Each row of a before or after table is a point. The points were changed in one or more steps. Then noise was added and the rows were shuffled. The steps act on columns, c1 being the first. What was done? A step turns or swaps two columns, mirrors them in a line or flattens them onto one, adds a multiple of one to another, or multiplies or shifts one. Angles are multiples of 10 degrees, from the lower column toward the higher: turns from -170 to 170, lines from 10 to 170 but not 90. Use the fewest steps. Two steps may share a column if one is a turn and the other turns, adds or multiplies; they go together, in the order done. Otherwise the lowest column goes first.

Before:
29  -10  -18
15  3  6
-12  35  47
20  9  -21
-26  8  18
-24  16  31
-23  16  60
7  8  24
-23  29  25
25  -15  -20
After, 10 rows:
-49  15  40
33  -13  -3
29  14  -9
-29  11  4
10  4  12
-31  44  33
-32  36  14
31  -19  -1
-36  20  17
-6  8  25
Steps: turn c1 and c3 by 30 degrees; multiply c2 by 1.3

Before, 8 rows:
-10  -39  -9  -25
-19  -13  -12  -3
-19  -32  -4  -37
-31  20  -7  -29
21  -41  15  -35
-22  60  -8  21
-7  -24  44  -2
9  -47  14  -34
After, 8 rows:
23  -26  8  -43
21  -37  -26  3
50  -44  -29  -22
12  61  18  12
9  -12  -8  12
10  -29  -37  -3
41  -46  -33  -19
0  18  -29  0
Steps: shift c1 by 30; turn c3 and c4 by -80 degrees

Before:
-12  -3  -4  -3  -5  20  -14  -13
-5  -31  -4  -11  -3  -2  10  -10
-15  -11  -43  -19  3  -37  12  -13
2  -16  8  3  35  18  3  -11
-8  1  8  -1  4  18  11  -14
-4  2  3  1  -9  -15  -14  -11
-13  -14  -11  -60  20  4  5  12
-12  -17  8  -7  -1  8  0  15
14  -15  -6  -20  20  20  12  3
-9  -4  4  1  2  17  -5  4
After, 10 rows:
-9  -7  -36  21  10  -43  -13  7
-43  -1  -13  38  -13  2  -15  19
2  3  5  -3  6  20  -16  35
6  8  1  8  -4  17  -2  2
-1  5  7  12  -16  9  -15  -3
-6  2  -2  10  10  -1  -33  -1
2  11  6  4  11  -13  6  -6
-22  -5  -10  -2  -7  20  -19  18
3  14  -7  11  13  19  2  -4
1  -12  3  7  13  21  -3  7
Steps: turn c1 and c4 by -120 degrees; turn c2 and c7 by 110 degrees; turn c3 and c6 by 10 degrees; turn c5 and c8 by 100 degrees

Before:
-11  -22  -12  16  7  20  25  27  26
-1  13  33  -15  -5  -32  1  -13  19
25  -13  6  2  -9  3  4  8  14
-12  15  -31  -14  -4  26  11  20  24
21  -35  -5  -15  5  -42  -12  -34  14
9  -19  29  -34  11  -10  21  -40  25
-7  4  -14  -1  -7  3  20  23  53
-32  -1  -40  12  12  23  40  43  3
25  6  -15  18  36  8  55  -15  15
-28  6  -28  18  25  11  28  9  31
-5  -5  -16  1  51  10  5  14  21
29  -24  9  -33  16  -42  14  -4  20
After (12 x 9):
11  34  9  -33  15  -42  14  8  15
-12  -1  33  -14  -4  -33  1  -15  3
12  -44  -40  12  12  23  42  29  23
-11  -22  -31  -14  -4  26  12  12  40
25  -12  -12  17  7  19  26  24  32
5  -30  -28  18  25  12  28  -2  46
7  -7  -16  0  51  10  5  12  29
14  29  29  -34  10  -10  21  -33  9
-1  -15  -14  -1  -8  3  21  18  61
25  40  -5  -16  4  -42  -13  -21  16
4  23  5  2  -10  3  5  17  11
-14  26  -16  18  37  8  56  -8  23
Steps: turn c1 and c2 by 110 degrees; turn c2 and c8 by 20 degrees; add -0.5 times c3 to c9

Before, 12 rows:
21  -39  27  -16  -21  -47  13  -18  2  -3  2
11  -26  24  15  -24  -2  43  -12  32  2  -33
-22  29  33  -29  36  53  19  -2  22  -15  4
25  1  -28  2  -11  29  -28  28  -4  -1  -9
41  -11  -12  -3  21  60  -2  3  -6  8  -1
7  -29  4  9  -8  -23  26  -27  31  -9  25
-9  14  34  -13  42  33  52  29  19  -10  21
-17  1  14  -41  25  46  30  19  36  17  6
4  -17  -16  -1  -14  28  21  -5  -27  0  10
-3  -22  -14  10  28  39  -32  17  -27  14  6
28  -3  -3  22  -22  27  -8  -2  -14  34  12
10  -8  2  0  3  -41  47  -30  12  13  -7
After, 12 rows:
21  -10  23  19  17  1  5  -5  -19  -23  9
2  6  -9  8  -12  -1  0  15  0  -29  -13
8  -17  8  20  -27  4  3  25  -29  -2  -31
14  -18  -2  -14  2  3  -4  30  -18  2  2
3  -21  -19  12  -29  7  -2  22  -10  -14  26
27  -29  4  -2  1  12  -2  -17  24  -3  -2
-16  -13  27  -35  -41  7  -5  6  15  4  7
13  -10  8  -1  9  -1  -5  -39  -13  8  -13
-6  -36  18  4  21  13  -1  -23  31  -3  8
-9  2  17  -2  -33  8  -8  16  40  38  15
-18  10  0  -27  -28  -3  -7  31  29  23  4
3  -28  -9  -1  27  9  4  -14  -10  -5  10
Steps: multiply c1 by 0.7; flatten c2 and c6 onto the line at 160 degrees; turn c3 and c8 by 120 degrees; turn c3 and c10 by -130 degrees; flatten c4 and c7 onto the line at 10 degrees; turn c5 and c9 by 100 degrees
